Every row gives one point. The ring and each string are closed loops that go straight from each point to the next, and from the last back to the first. Before rounding, they use only three directions, however many columns there are. Count how often each string passes through the ring. Passing back the other way cancels.

Ring, 6 rows:
[47 -7 9 -28]
[10 17 21 -10]
[-17 6 17 5]
[-27 -23 -2 14]
[4 -47 -16 0]
[44 -32 -3 -24]
String:
[9 -46 9 -6]
[3 -63 1 -2]
[-3 -65 -29 5]
[-1 -44 -34 4]
[5 -28 -19 -1]
[7 -30 -3 -4]
[7 -49 2 -4]
[10 -75 -8 -4]
[17 -69 -12 -7]
[23 -53 -29 -9]
[24 -34 -34 -9]
[18 -26 -11 -9]
[18 -35 8 -11]
[27 -51 4 -15]
[36 -68 -8 -18]
[29 -46 -29 -12]
[26 -54 -31 -10]
[17 -29 -36 -6]
[11 -26 -6 -6]
Times through: 3

Ring (7 x 9):
[40 23 -28 -9 -20 26 -29 -4 -41]
[22 48 -4 1 -28 15 -22 3 -29]
[-19 42 16 5 -16 -2 -17 3 -12]
[-68 -1 42 11 22 -23 -20 -3 0]
[-66 -32 31 6 38 -19 -27 -10 -7]
[-45 -42 5 -4 35 -9 -30 -15 -16]
[12 -17 -34 -16 4 17 -31 -14 -36]
String (14 x 9):
[26 56 -31 -12 -42 19 -16 0 -27]
[10 53 -24 -11 -37 12 -14 0 -20]
[4 63 -2 -1 -36 7 -14 5 -17]
[-31 28 -22 -16 -19 -3 -10 -7 -6]
[-24 13 -1 -4 -3 -2 -20 -5 -14]
[-13 25 37 16 2 -1 -27 4 -21]
[-13 49 66 31 -4 -5 -26 13 -17]
[-19 60 47 20 -17 -6 -18 11 -10]
[-18 55 5 0 -28 -2 -11 3 -9]
[-20 31 -29 -18 -24 2 -11 -7 -10]
[-4 24 -2 -2 -11 6 -22 -2 -22]
[18 34 22 13 -10 12 -30 5 -32]
[47 55 23 18 -24 23 -33 11 -42]
[73 80 13 16 -44 33 -31 15 -48]
Times through: 2
String (22 x 9):
[-55 -5 -11 -13 6 -12 -14 -12 -2]
[-86 0 17 -4 13 -28 -10 -9 12]
[-79 16 54 15 15 -29 -14 1 9]
[-47 32 81 34 13 -19 -25 11 -6]
[-30 29 54 22 6 -9 -25 7 -13]
[-21 11 13 3 3 -2 -24 -3 -17]
[-15 29 40 18 1 -2 -26 5 -19]
[-16 21 22 9 0 -1 -25 1 -19]
[-30 17 -7 -8 -7 -4 -16 -6 -10]
[-37 26 -11 -11 -15 -7 -10 -6 -4]
[-36 51 20 5 -20 -10 -10 4 -2]
[-33 61 58 24 -14 -12 -16 12 -4]
[-15 38 70 32 4 -5 -30 12 -19]
[-24 26 52 22 7 -7 -27 6 -16]
[-45 27 65 26 11 -16 -23 7 -7]
[-27 11 36 14 11 -6 -27 1 -16]
[-46 1 3 -5 7 -10 -18 -8 -7]
[-31 7 46 18 17 -8 -29 2 -16]
[-47 6 82 34 30 -18 -32 7 -12]
[-85 -5 88 32 40 -33 -25 3 4]
[-100 -12 48 10 32 -35 -15 -6 13]
[-75 -9 9 -6 16 -22 -13 -11 5]
Times through: 1

Ring, 7 rows:
[13 1 32 -20 8 -30 39 -5 13 39 6 -24 15 -1]
[17 -11 37 -65 13 -63 12 4 -35 18 18 -45 20 -22]
[1 13 10 -53 -14 -40 -4 9 -56 -15 21 -35 -1 -32]
[-23 32 -20 -12 -42 3 -18 13 -51 -40 18 -3 -20 -19]
[-42 -8 -14 25 -28 20 -45 18 -15 -21 11 38 5 33]
[-37 -25 1 32 -12 16 -36 14 11 4 6 42 19 50]
[-9 -4 17 19 -3 3 19 0 30 32 2 11 14 28]
String, 25 rows:
[-5 -26 29 -10 11 -25 -1 5 8 30 8 0 28 24]
[-8 -14 19 -14 0 -21 -5 7 -8 14 11 -2 18 12]
[1 22 12 1 -13 -4 38 -4 13 22 4 -11 -2 -2]
[14 46 15 17 -15 8 84 -17 44 44 -4 -19 -12 -9]
[11 1 34 11 11 -10 58 -11 51 61 -3 -8 18 19]
[-5 -38 35 -5 19 -26 -1 5 20 42 6 6 37 35]
[-10 5 9 -1 -12 -6 6 4 -2 9 8 1 6 8]
[-15 30 -5 30 -28 24 27 -2 20 10 2 12 -11 10]
[-37 -15 -1 60 -15 37 -12 7 44 20 -2 53 15 61]
[-50 -68 10 42 5 14 -70 22 23 14 6 68 45 87]
[-32 -32 7 10 -6 -2 -43 17 -7 1 11 30 24 41]
[-27 8 -8 14 -27 12 -17 11 -11 -12 10 19 -2 15]
[-33 38 -28 29 -49 35 -9 9 -15 -30 9 22 -23 4]
[-48 35 -41 36 -60 45 -35 17 -29 -50 12 37 -26 10]
[-47 3 -26 17 -41 22 -58 22 -39 -44 16 36 -6 20]
[-32 -26 2 -7 -12 -10 -52 20 -31 -16 16 21 18 25]
[-20 8 -3 0 -23 1 -13 10 -19 -11 12 7 -1 6]
[-41 37 -36 35 -56 42 -22 13 -22 -41 10 31 -26 7]
[-57 -10 -27 42 -39 37 -66 24 -17 -36 11 58 2 45]
[-61 -66 -2 36 -7 16 -97 30 -5 -12 11 72 39 81]
[-27 -40 15 1 2 -12 -42 16 -6 7 11 25 30 40]
[-17 -16 12 -3 -5 -11 -17 10 -7 8 11 10 17 21]
[-19 9 1 24 -19 15 8 3 15 11 4 17 2 21]
[-14 20 3 53 -19 34 41 -7 56 34 -6 25 -1 32]
[-4 -11 26 24 7 1 32 -4 50 51 -2 12 21 36]
Times through: 5
